Each point is reached from the start by the listed moves, each made 0, 1 or 2 times, or once backwards (-1), plus a little noise. Say if it took an odd or an even number of moves. Then give how often each move was made.

Moves:
(1): [53  5  4]
(2): [-8 43  9]
Start: [ 0  4 13]
Points:
[ 60 -33   9] => even (1, -1)
[-45 -44   1] => even (-1, -1)

Moves:
(1): [16  0  2 -1 -1  2  1  2 -1  2 -2  1]
(2): [ 0 23  0  1  1  1  2  0 -1  4 -3 -3]
(3): [-1 -1 15 -2  1  1 -2  1  1  2 -2 -1]
(4): [-2 -3 -1 23  3 -4  1 -3  1  1 -6  4]
(5): [ 0 -2 -5  0 19  3 -1  0 -1  0 -1  2]
(6): [ 0  0  1  0 -5 24  1 -1 -1  4 -1  3]
(7): [-2  0  3 -3  2  0 25  1 -3 -3 -6 -2]
(8): [ 1  2  2  1  0  3  2 18  1  2  4  2]
(9): [ 0 -1 -1  3  2 -3  0 -5 18 -5  5  0]
Start: [-11  -3  10  -6  -4  -2 -11  -1 -14 -17   1  -1]
Points:
[-12  -3  -1 -33   0 -24  37 -13 -23 -32  -5 -13] => even (0, 0, -1, -1, 0, -1, 2, -1, 0)
[ 20 -29  17   6  25  60  44  43 -40  -6 -18  15] => odd (2, -1, 0, 1, 2, 2, 2, 2, -1)
[-31  39   8  42 -12 -36  -5 -11 -10 -11 -14  -5] => odd (-1, 2, 0, 2, -1, -1, 0, 0, 0)
[-29 -11  -1  47  25 -11  -8  -2  26 -25   4   9] => odd (-1, 0, 0, 2, 1, 0, 0, 1, 2)
